Each row of a before or after table is a point. One or more steps were done to the points. Then noise was added and the rows were shuffled. The steps act on columns, c1 being the first. Name the steps. A step turns or swaps two columns, mirrors them in a line or flattens them onto one, adds a multiple of one to another, or multiplies or shifts one. Angles are multiples of 10 degrees, from the lower column toward the higher: turns from -170 to 170, lines from 10 to 170 but not 90. Use the fewest steps. Two steps may share a column if one is a turn and the other turns, adds or multiplies; they go together, in the order done. Otherwise the lowest column goes first.

Before:
[[ -7  -4]
 [ 31  12]
 [-53 -29]
 [ 24  -2]
 [ -4  31]
 [-36   9]
 [ 44   7]
 [  4 -18]
 [ 29   4]
 [-58 -24]
 [-52 -16]
 [-16  -1]
 [ 49  22]]
After (13 x 2):
[[  2   7]
 [-15 -17]
 [-24 -38]
 [-15 -53]
 [-16 -27]
 [ 25 -17]
 [ 11  62]
 [ 31  23]
 [-12 -32]
 [-16   7]
 [  9  12]
 [ 22  50]
 [ 19  60]]
Steps: turn c1 and c2 by -130 degrees

Before (12 x 6):
[[ 58  19  10  -8 -10   2]
 [ 11 -37  14  24   7  -2]
 [ 21   5  -9   7  24   3]
 [  1 -20  -2  19   5 -23]
 [ 51  24  26 -41  16  46]
 [ 38   3 -14 -10   2   7]
 [ 20  21  11  11  -6  36]
 [-12 -13  60  36  26   7]
 [ 24   4  40 -14  15 -12]
 [ 39  -1   8 -24   2  11]
 [-17  21  49  19  37  30]
 [-33 -36   9  25 -17 -27]]
After:
[[ 15 -36   2  -1  -5   9]
 [  5   5 -24  -4   1  14]
 [ 46  17 -36   2   3  -9]
 [ 36 -12  46   4   5  28]
 [ 28  -2 -26  -5  12   2]
 [ 13   5 -37  -1   8  -1]
 [-19 -37  33  -3 -26 -17]
 [ 50   1   6  -2  -9  15]
 [ 23  19  47   0  29  38]
 [ 51  20 -20  -7  44  17]
 [  2 -19  -2  -3 -23   5]
 [ 21  22 -10   3  33  -9]]
Steps: turn c1 and c3 by -50 degrees; multiply c4 by 0; swap c5 and c6

Before, 8 rows:
[[ -6   0  -1 -18 -18  -5  -2 -30 -15]
 [ 20  -2   7 -10  31 -10   1 -17   0]
 [-22 -28  26  28 -33 -28  -5  13  14]
 [  4  -1  -8   8  -9   4  12   0 -23]
 [ 17  12 -21   9  29 -41 -26  -7   8]
 [ -3   6  11 -30 -14   0  -2  11 -24]
 [-37 -44  -2  14 -38 -24  12  27  36]
 [  1  19 -15  11  60  -8 -38 -19   5]]
After:
[[ 20  -1  11 -18  35  -7  -3  -5   6]
 [  0   0  -9   0  -8   1   8   7 -32]
 [-38 -45  -1  25 -42 -28   3  12  36]
 [ 21  12 -24  -8  27 -29 -29   8  -7]
 [ -3  18 -17 -21  57   8 -29  10  -5]
 [ -4   3  12  12 -12   1  -3 -27 -16]
 [-21 -29  26   9 -32 -25  -5  28  31]
 [ -8   0  -5 -29 -15  -5  -5 -18 -16]]
Steps: add 0.7 times c3 to c9; swap c4 and c8; turn c6 and c7 by 20 degrees; multiply c7 by 0.7

Before:
[[ 10 -20  12 -14  10  12   6   1 -16  14 -36  -3  -6  22]
 [ 13 -24   4  -8  -7  29   6 -12 -10  14 -35  -6  -3 -13]
 [ 12  -3   3 -16 -28  -7   6  -7  -6  20  19  -6   0   7]
 [ 17  -2   4  17  17  19   8  -4 -19  14  18  -5  20  21]
 [ 10 -14   1 -10   6  23 -22  14 -11  -4 -20 -25   5 -43]
 [ 10 -20   6  -9 -23  23 -26 -12 -20 -54  16  -3  -7  18]
 [ 29  36   8 -15  -9  22  11  -1 -18   2  16 -10   1 -13]
 [ 14   3 -19   9 -19  17  12  15  60   9  11 -29 -10  18]
 [  8  18  -9   8  21  -1  15 -10 -20  19  21  -3 -10  15]
 [ 23   6  10  -1  19   9  17 -10  -5   2  19 -18  -3   2]]
After:
[[  0 -23  12 -45   9  12  -3  11 -16  -6 -35   8  -4  21]
 [  4 -21   9 -27 -24  22 -31 -42 -20  33  15  -9  -8   3]
 [ -1   5  12   0  23  10  16  -5  -2   1  17  21  -6  10]
 [  2  -1   4  49  17  20  -2   2 -18  -8  19  10  20  23]
 [  0   2 -20  26 -19  15   2  15  60  13  10  26 -10  22]
 [ -1 -13   2 -32   5  24   3   8 -10  18 -17  19   5 -47]
 [  0 -25   4 -24  -6  29   8  -1 -11 -15 -35  14  -3  -7]
 [  1  34   7 -44  -9  22  15   3 -16   3  15  10   6  -5]
 [  0  17 -12  25  21   1   4   4 -23 -20  20  10  -8  21]
 [  1  -2   4 -48 -29  -8   1   8  -7 -17  19  11  -1  10]]
Steps: multiply c1 by 0; multiply c4 by 3; turn c7 and c14 by 30 degrees; turn c8 and c10 by -40 degrees; turn c10 and c12 by 160 degrees

Before (14 x 24):
[[ -2  35  -8   8 -15 -29   7  10 -16 -21  -3   0   0  34  -7   5  -1 -39
   -6  14   1  -7 -19 -21]
 [  7   3  -5   7 -12  -9   9 -26 -13  -4 -11  13  -9 -14   7   7  -1   7
    3   1  -1  24 -10 -10]
 [ -5   0  -7  -3   9  -4  -6  28 -22 -11  -7  11  -7 -12  -5 -26 -24  13
   -9 -11 -10   5 -17 -16]
 [ -9   8   5  -6   5  27  -8 -20 -22   5   9 -26  -2  -2   5   9  -1  13
  -15  -7  18 -10   8 -20]
 [ -1   3  14 -10  -9  11 -15  -9   3  -3   2 -17  -8 -14  -7   7  -6  13
   16   4  29  16  29  -6]
 [ -8   5  -6   5   4  18   6   4 -20  -3   4  20  30 -14  -6   4   0   8
   -9  -8  -8 -13 -13 -17]
 [ -1   1  -1   6   3  23  -5 -25 -21  -7  10  11   5  10  23 -60  -6  11
   -8   4  15 -17  22 -13]
 [ -5   1   4   7  13  16 -15  -3   0 -23 -17   7  -5  -7   0   3  -1  12
    3 -11  -1 -13 -17  -5]
 [ 14  -2 -10  -5   6  -6   3 -25   1   4   7  17  -7   5   2  10  -3  12
   -9  -1  -9  -8  -6  -2]
 [ -6   1  11  -2  -5  -9 -33 -22  -2  -4   1  18 -10 -13   9   8 -39  14
    2   2   7  -6 -16 -10]
 [ -9  -2  -4 -15   5  16   8  27 -22 -17   1   5  -4 -11  -5   9 -33 -43
   -6   9   5  20 -18  -6]
 [ -7   8  27 -16  10  26  -4 -18   0   9   5  -7  24   3  -4   9   1   7
    5 -13   9 -11 -19  -8]
 [  4  -2  -8  -1   2  26   0 -27 -10   7   5  -9  -4 -10   2   2 -50  11
  -10  -9  17  37  35 -30]
 [ -6  10 -11   6  14  11 -12 -24 -23  11  -7   3   5   3 -10   2   0  -2
    0  -4 -10 -15 -12  -3]]
After, 14 rows:
[[ 25   3  -7  -8   1   5   7 -27 -12   7   4  -1  -3 -10   5   2 -49 -23
  -13  -9  15  31  35 -30]
 [ 14 -12  -5  16   4  13   9   4 -20  -3   3   3  29 -15  -2   3  -1  11
   -8  -8  -8  -6 -12 -19]
 [ -6 -10  -6  11 -11 -11  11 -27 -13  -5 -13   6 -10 -14  13   5  -1 -18
    2   1   1  15 -10  -7]
 [ -6  -1  -7  12   7   3   4  26 -23 -12  -8   1  -6 -13 -30 -27 -23   5
   -9 -11 -11  15 -17 -18]
 [  8 -12 -11   2  14  10 -10 -26 -21  10  -7  -3   5   4  -8   1   1  16
   -1  -4  -9  -5 -12  -5]
 [ 24   6   6 -23   6  16   4 -20 -23   5   8 -15  -1  -1  13  11   1  18
  -14  -7  18   6   7 -23]
 [ 21  -8   0   9   4   9   3 -25 -21  -8   9   7   5   9 -38 -59  -7  21
   -8   4  15  -2  22 -13]
 [ -1   1 -10  18   6 -15  11 -24   1   4   7   3  -6   5  11  10  -3  11
  -10  -2  -7   0  -6   0]
 [ 10   9  12 -13 -10   6  -3 -10   2  -3   2 -11  -7 -14  -1   8  -6   0
   16   5  29  26  29  -6]
 [-11  -4  10  17  -5   3 -16 -21  -1  -5   1   1  -9 -15  16   9 -39  26
    3   2   8  20 -16 -12]
 [-28 -28  -7  -2 -15  -7 -19  10 -15 -20  -3 -23   0  34  -3   5  -1 -16
   -7  14   1 -30 -20 -21]
 [ 12   9  -3  10   5  13 -21  27 -23 -16   2  -7  -4 -10   2   8 -33 -41
   -7  10   5 -15 -18  -9]
 [ 23   8  27  -1  10  15   2 -18   0  10   5 -16  23   3   6   9   1  14
    4 -13   8  -1 -20 -12]
 [ 13  -8   4   3  12  10  -3  -3   1 -23 -16   4  -4  -6   2   4  -2  22
    4 -11  -1   8 -15  -7]]
Steps: add 0.3 times c1 to c24; turn c1 and c6 by -70 degrees; turn c4 and c12 by -110 degrees; turn c2 and c12 by -130 degrees; turn c7 and c18 by -40 degrees; turn c18 and c22 by 50 degrees; add 1 times c16 to c15
